Each row of a before or after table is a point. One or more steps were done to the points. Then noise was added and the rows were shuffled. The steps act on columns, c1 being the first. Write out the steps. A step turns or swaps two columns, mirrors them in a line or flattens them onto one, adds a multiple of one to another, or multiplies or shifts one. Angles are multiples of 10 degrees, from the lower column toward the higher: turns from -170 to 170, lines from 10 to 170 but not 90. Use the fewest steps. Two steps may share a column if one is a turn and the other turns, adds or multiplies; they go together, in the order done. Otherwise the lowest column goes first.
In the rows, zero is written as 128.

Before, 8 rows:
[[106 154 104]
 [181 110 187]
 [140 150 195]
 [136  99 119]
 [148 159 146]
 [169 144  94]
 [140 193 143]
 [154 124 101]]
After:
[[105 125 161]
 [111 172 117]
 [105 139  63]
 [ 91 137 165]
 [ 65 117  79]
 [106 148 112]
 [156 143 145]
 [120 111 138]]
Steps: turn c1 and c3 by 170 degrees; multiply c2 by 0.7

Before, 9 rows:
[[133 158 107  52 125 103]
 [140 131 114 155  82 195]
 [106  96 122  95 109 115]
 [118 130 172 173  73 175]
 [118 137 130 101 172 104]
 [ 93 117  91 104 132 110]
 [124 151 140 105 156 117]
 [ 88 112 140 126 121 210]
 [152  63 129 107 115  95]]
After (9 x 6):
[[117 150 121 103 156 134]
 [135  93 103  97 114 107]
 [117 109  85 127  79 198]
 [127  63 152 106 134  94]
 [129 135 116 100 176 130]
 [162 118  94 101 140 111]
 [145 156 132  51 138 102]
 [ 86 130 119 171  58 142]
 [140 129 141 154  54 167]]
Steps: turn c1 and c3 by 90 degrees; turn c5 and c6 by 30 degrees

Before (8 x 8):
[[154 119 100 169  85 124 122 105]
 [130 162 124 106 120  80 139  96]
 [111  95  82 143 109  82 106 124]
 [172 172 115 199 144 117 148 187]
 [203 133  80 165  94 125 112 143]
 [138 120 132 126 131  62 129  84]
 [128 125 143 126 145  95 165 147]
 [151 142 106 157 162 110 190 137]]
After, 8 rows:
[[138 155 132 130 134  58 133 179]
 [170  59  88 191 146 119 148  71]
 [131 112 129 103 124  76 139 180]
 [134 123 144 133 148  93 166 108]
 [107 161  77 129 116  83 104 121]
 [155 110 100 147 161 115 187 124]
 [202 120  69 144  88 125 113 109]
 [157 147  85 153  89 123 119 153]]
Steps: multiply c8 by 1.3; turn c2 and c8 by 160 degrees; turn c3 and c4 by 20 degrees

Before, 13 rows:
[[145 117 109 116 116 121 132  65 104  85  99]
 [124 116 145  95 129 135 133 127 109  73 126]
 [162 156 112  93 147 137  92 116  97 134 125]
 [160 167 126 164  68 156 146 161  88 196  90]
 [114  74 126 139 128 117  91  95 131 160 113]
 [112 205 154 153  87 130 147 124 110 205 117]
 [139  98 133 123 107 136  68 104 157  86 130]
 [134 147  98 159 139 133 119 115  91  80 150]
 [152 145 175 159  79 133 141 129  64 213 142]
 [121  75  94 100 147 165 120 101 154 115 144]
 [105 164  88  96  83 154 105 121  59 108 140]
 [159 174 126 144  52  90 158 152 102 224 145]
 [111  95 116 121 138 105 103 139 119 125 103]]
After (13 x 11):
[[144 117 145 117 116 122 132  64 144  86  99]
 [138  98 117 124 107 137  67 104 103  86 130]
 [114  75 129 140 128 117  92  95 123 160 112]
 [163 156 146  94 147 138  93 117 151 135 125]
 [106 163 171  97  83 154 104 121 180 107 139]
 [160 168 140 165  68 155 147 162 166 197  91]
 [133 147 158 159 140 131 119 116 153  80 151]
 [111  96 137 121 138 104 104 139 133 126 103]
 [152 144 113 159  79 133 141 129 204 213 140]
 [123 116 122  95 129 135 134 127 151  72 126]
 [121  76 143 100 147 166 119 101  92 114 143]
 [113 205 115 152  87 130 148 123 153 204 117]
 [158 175 135 144  51  89 158 153 150 225 145]]
Steps: turn c3 and c9 by 160 degrees; multiply c3 by 0.7

Before:
[[128 193 138  84 160 104 146 124 112 115 168 134]
 [151  56 121 142 165 152  91 150  66 140 107 188]
 [116 140 163  88 153 132 173 109 138 114 123 155]
 [106 150 129 123 138 139 116 148 184  89 106  90]
 [184  66 117 127 141 181 113 125 167 148 117 118]
 [117 109 141 148 107 103 143 126  99 182 162 153]
 [167 142 150 124 144  51 157 187 191 105 130 131]
 [164 140 163 118 120 137 116 148 135  80  94  88]
 [146 122 135 191 138 110  98  72  79 163 140 180]
 [136 142 158 200 143  89 155 132 113 117 191 138]
 [162 142 157 177 138 146 140 134 113 208 167 211]]
After, 11 rows:
[[138  57 140 127 162 109 143 126  99 182 108 154]
 [132  17  87 137 118 180 113 125 167 148 141 117]
 [159  91 148 128 123 125 174 110 137 113 154 156]
 [123 100 143 130 107 138 117 149 185  89 140  91]
 [137 142 131 123 169  98 146 124 112 115 159 135]
 [164  93 115 132 166 154 140 133 115 209 139 211]
 [126   7 111 134 108 154  90 150  66 141 165 189]
 [139  73 118 127 141 122  99  72  78 163 139 180]
 [158  91 109 116 131  51 157 186 192 105 144 130]
 [158  93 133 123 191 102 154 132 112 116 144 138]
 [170  90 117 131  94 135 116 149 135  79 121  89]]
Steps: multiply c1 by 0.7; turn c1 and c3 by -70 degrees; shift c2 by -50; flatten c4 and c6 onto the line at 80 degrees; swap c5 and c11

Before:
[[157 102  98 144 146  91 121 106 167 111 132 130 133 129 110 140 106  87]
 [ 84 104 173  70 137 165 123 162  83 123 187  76 118 153 169 164 103 120]
 [144 135  96 134 100  71 108  97  98 146  99 154 119  89 140 121 164 154]
 [189 121 117 117 145  90  91 111 168 146 125  98 134 142 167 114 166  77]
 [118 150 128  71 116 158 132 178  91 164 153 102 145 148 183 169  40 108]
 [169 134 134 144 121  63 130 121 133 146  66 151 124 129 101 147 185  86]
 [140 140 150 122 139 145 162 140 103  94 168  96 176 156 186 139 113 100]
 [115 144 175 119 109 165 108 160  87 127 152  82 133 175 147 105  76 136]
 [199 115  85 129 100  70 112 140  78 117 107 139  88 139 126 144 149 119]
 [134 157  97 105  58 151  76 167  79 100 161 124 186 123  80 186 127 117]
 [138  88 117 131 126 125 138 151 107 178 174  85 171 170 143 149 111 110]
 [124 115 150 111 151 160 128 157  79 151 187 119 140 138 166 100  94  56]
 [133 136  58 162 124  85 110 133 136 123  85 140 107 149 136 126 189  96]]
After, 13 rows:
[[125  65 157 110 126 161 110 104  95 112 183 121 165 168 166  97  96 194]
 [116  96 161 117 108 164 146  79 124 111 152  81 118 189 146 105  77 120]
 [198  65 140 126 109  72 148 171  97 125 105 141 164 171 127 142 150 100]
 [ 80  56 164  70 140 165 135  88 113 129 187  77 139 176 162 164 106 127]
 [132 105 165 104  44 153 182 157  85 107 162 124  90 156  80 187 127 142]
 [137  90 143 117 121 144 130 105 127 175 170  95 109 166 183 141 115 178]
 [167  84 123 145 111  65 113 125 131 115  68 150 161 129 100 147 190 152]
 [159  54 105 142 131  94 147 157 158 134 132 130 152 103 105 139 105 168]
 [133  88 131 162 120  81 143 196 147 122  87 138 163 138 137 124 189 136]
 [119  98 176  68 105 158  97 132 109 105 151 101 125 168 181 171  40 152]
 [143  86  94 134 112  72 130 160  83  97 103 157 118 117 140 123 164  94]
 [139  36 152 132 113 126  82 136 141 106 173  88 105 174 145 146 111 168]
 [184  76 110 117 131  89 136 142 165  91 122  99 158 116 165 109 168 176]]
Steps: shift c2 by -50; turn c3 and c8 by -90 degrees; turn c13 and c18 by 140 degrees; turn c5 and c18 by 20 degrees; turn c7 and c10 by 130 degrees; turn c9 and c14 by -40 degrees

Before:
[[157 105 146 122 127  92 140 126 123 140 108  71 138 119 112  88 119 129
  143 134]
 [ 80 116 131 124 138  94 135 103 120 137 112 137 109 122 155 118 118  98
  122  60]
 [152 119 122 112 124  94 124 114 120 132 137 130 109 112 120 140 121 145
  156 122]
 [157 100 136 125 120 106 112 168  55 125 142  78 114 152  68 139 133  39
   51 136]
 [132  97 126 105 125  90 138 112 108 141 109 146 149 118 129 137 147 110
   99  84]
 [161 109 121 125 109 106  70 128 114 122 106 142 111 110 150 133 121 121
  118 133]
 [120 177 116 153 118 149  56 117 140 104 132 124 137 153 129  57 115 118
  132 146]
 [154 109 109 130 136  87 136 221 141 114 121 145 107 112 106 134 226 139
  152 148]
 [154 130 144 137 120 102 153 111 146 132 144 127 110 121 147 112 112 114
  131 142]
 [145  98 132 109 120  93 115 102 125 154 134 117 133 117 140 132 111  90
  149 136]
 [136  97 133 128 220  92 155 106 143 144 107 131 141 127 153 137 161 139
  120 141]
 [130 100 146 136 113  92 139 118 134 144 128 125 109 159 130 120 128 132
  151 130]
 [127 103 132 110 113  97 140 123 140  98 114 142 123 126 134 129 103 108
  149 102]]
After, 13 rows:
[[159 102 137 137 127 121 113 168  54 137 133  79 115 154   8 140 142  37
   51 138]
 [151 117 124 136 121 124 123 114 122 128 125 132 109 114 113 141 136 144
  154 122]
 [127 100 148 151 106 108 142 116 133 133 130 125 110 159 133 120 130 132
  150 129]
 [154 130 142 147 121 112 153 111 143 131 112 127 108 122 161 112 144 112
  133 144]
 [147  96 131 137 101 120 115 102 126 122 110 116 134 116 153 131 134  94
  147 134]
 [162 107 121 138 127 116  70 129 113 145 122 140 117 111 172 135 106 122
  118 132]
 [125 100 133 131 144 123 138 128 141 155 101 143 122 127 140 127 113 107
  147 101]
 [136 100 132 143 158 109 154 106 143  39 159 132 140 126 178 138 104 139
  121 139]
 [ 79 117 130 145 123 117 133 101 118 116 117 138 108 122 184 116 112  99
  123  61]
 [121 178 114 133 142 123  57 117 137 149 112 126 138 151 131  55 129 119
  132 145]
 [158 104 145 144 115 113 140 124 124 124 120  70 135 118  96  89 107 129
  146 132]
 [154 107 110 150 143 111 137 219 139 128 228 146 108 113  85 133 122 139
  152 147]
 [130  98 130 133 117 124 141 110 107 120 147 146 149 117 128 138 109 110
   98  84]]
Steps: flatten c4 and c6 onto the line at 140 degrees; mirror c5 and c10 in the line at 150 degrees; swap c11 and c17; multiply c15 by 2

Before, 9 rows:
[[178 192 108 171 142 137 102 132 152 106 110  84 167 129  96 168 103 162
  105  85 129 115 149  96  92 188  92 147  87 124 123 106]
 [107 158 170  88 170 113 139 162 140 173 113  97 118 132 141 136  79 139
  165 122 125 159 150 162  96 123 156  73  95 147 124 149]
 [ 88 119 128 145 146  77  83 163 112 130 150 143 127  67 142 140  48 168
   75 151 153 130 170 162 138 202 124 132 145  75 154 109]
 [ 98 123  97  91 122 147 118 102 113 132 133 114 148 144 119 125  99 122
  106 112 122 168  81  93 105 185 144 143 110 146 136  89]
 [173 188 107 179 159 130 172  88 111 139  81 130 156 139 126 129 142 153
  158 145 115 102 146 111 113 141 120 145 147 154 193  99]
 [174 156 104 111  92 144 106 152 155 170 133 122 125 107 138 128 114 193
  152 161  65 185 142 125 160 128 133 103 146 152 119 130]
 [164 184 107 130  99 158 130 156 130 139 158 124 150 153  84 105 112 134
   92 151  82  94 123  88 150 204  77  99 159 115 139 146]
 [104 190 170 179 190 125 104  99 177 114 127 133 112  96  58 121  51 140
  133 136 143 167 166 154 115 124  70  84  73 155 133 116]
 [127 132  92 124 158 153 120 108 141 115 115 108 126 124 107 154 115 143
   82 136 132 155 160  84  71 146 156  81 125 141 160 141]]
After, 9 rows:
[[183 153 105 140  92 151 106 153 155 169 113 120 126 111 143 119 101 208
  155 164  64  92 141 127 159 131  95 123 151 156 122 127]
 [177 192 111 112 144 136 160 130 151 142 168  87 167 127  97 142 130 172
  101  90 132  86 150  92  93 186 140 179  81 122 126 106]
 [106 193 166 127 187 129 158  94 175 139 177 127 111  98  62  67  64 141
  131 140 145   4 163 151 120 122 102 164  75 152 132 120]
 [110 157 170 117 168 117  83 160 137 144  85  90 118 131 140 104  62 140
  163 122 129 132 149 154  96 119  98 151  94 148 124 143]
 [128 134  90 113 165 157 142 110 140 131 119 103 129 126 113 138  72 149
   84 132 131 118 160  85  71 147  75 145 130 140 161 141]
 [ 90 130 101 137 116 148 123 102 108 139  96 113 152 144 117 106 134 115
  109 107 126 103  77  93 106 189  80 151 108 146 134  92]
 [165 187 106  84 158 132  93  94 110  92 183 131 156 138 124 137 144 163
  158 142 114 137 147 105 116 141 139 119 149 152 193 103]
 [163 183 106 164  98 155 116 157 125 131 128 123 153 151  82 101 110 135
   87 155  76  84 121  85 146 204 160 116 159 114 145 151]
 [ 85 119 122 151 146  76 148 165 110 165 147 146 128  69 143  83 110 185
   72 147 148 134 168 164 137 206 140 193 150  76 156 109]]
Steps: swap c4 and c11; mirror c7 and c10 in the line at 120 degrees; add -1 times c15 to c22; turn c22 and c27 by -140 degrees; turn c16 and c17 by -40 degrees; turn c17 and c28 by -70 degrees; multiply c18 by 1.3

Before:
[[117 145 137 139 161 152 115 129 135 144 141  85 125 141 113 134 135 147
  123  88 150  86 106 124 113 138 106 143 126 147 158 132  94 139 131 129
  112  97 142 145 132 108  96 165 108 125  95 124]
 [142 147 116 104 135 175 113 135 170  88 108 141 128 107  97 132 107 164
  144 103 155 106 143 136 125 125 127 132 117 130 138 179 165 152  98 111
  118  92 100 150 131 115 125 113 123 156 128  99]
 [160 127 111 121 153 109 116 116 122 132 153 103 108 114 147 147 118 107
  112  86 106 151 121 149 129 112  93 112  75 112 158 149 135 101 132 101
  149  89 120  97 138 143 119 125 105  82 144  93]
 [153 119 108 152 120 114 146 104 106  90 103 150  96 158 125 142 134 111
  113 133 117 124  95 130 162 137 138  87 148 110 118 167 117 108 101  97
  124 132 173 155 100  98 157 162 159 135 128 147]
 [112 123 106 122 118 111  93 154 110 131 108 109 129 126 118 136 138 155
  108 120  98 136 162 146 154 126 103 110 138 109 111 125 160  99 118 122
  162 122 112  94  87 156  91 165 131 130 148 129]
 [152 142 142 126 103 167 113 133 152 149 126 127 126 121 119  99 114  95
  159 139 120 131 122 126 104 125 130 130  93  88 172 121 123 165 115 158
  124  99 150 125 149 161  95 114 121 115 152 157]
 [169 134  96 164  89 115 146 143 150 104 130 143 121 168 123  86 118 130
  163 123 108 140 103 129 146 150  96  77 150 151 143 131 138  99 142 120
  139 134 108 140 100 160 147 131 165 149 144 145]
 [152 152 102 161 103 119  88 136 107 129 103 145 140 145 105 142 144 134
  109 101 122 123 137 112 117  88 154 139 114 160 124 116 115 113 151 145
  170 123 146 117 156 100 143 117 178 108 124 112]]
After (8 x 48):
[[146 137 117 107 137  90 116 136 171  89 108 142 127 108  97 131 109 165
  143 103 152 116 142 137 121 121 122 134 119 132 139 180 168 151  99 111
  117  92  97 149 129 112 124 116 126 129 130 101]
 [172 124  98 165  87 144 147 141 150 106 128 142 121 170 126  89 118 130
  162 123 109 131 107 128 146 150  95  76 149 195 143 130 138  97 143 118
  138 134 109 137  99 162 147 129 165 125 143 146]
 [155 132 140 126 102 112 113 132 153 151 126 130 124 119 122 100 114  94
  160 138 119 102 121 125 101 125 128 130  91   9 169 124 126 169 114 157
  124  99 151 125 148 160  93 115 121 128 152 157]
 [149 141 101 159 101 124  89 136 109 130 105 148 142 147 102 140 142 134
  108 101 123 136 138 111 117  89 155 137 116 222 125 116 115 111 154 146
  167 126 145 117 155 100 139 117 178 129 122 113]
 [153 108 107 151 120 129 149 104 108  92 102 149  98 159 122 141 132 113
  113 133 116 137  95 129 167 137 139  85 148  75 115 168 116 108 100 100
  121 131 170 153 102  99 155 163 155 128 128 144]
 [161 118 111 120 156 153 115 117 121 133 150 101 110 114 147 145 117 108
  115  90 107 121 117 149 127 111  93 112  74  80 159 151 134 105 134  98
  148  89 118  96 139 144 117 123 104 128 147  95]
 [113 117 106 120 120 141  92 156 106 132 110 105 127 123 117 136 139 155
  107 121  96 133 161 149 153 124 101 110 141  72 110 122 161  98 117 122
  157 125 109  96  91 155  89 164 131 127 150 130]
 [120 135 139 137 164  80 115 126 134 147 138  85 125 139 114 136 136 147
  122  87 151 143 107 122 112 141 108 142 125 182 154 134  90 139 129 130
  114  97 144 145 134 109  97 168 108 128  95 124]]
Steps: shift c2 by -10; multiply c6 by 0.7; turn c6 and c22 by -130 degrees; multiply c30 by 3; multiply c46 by 0
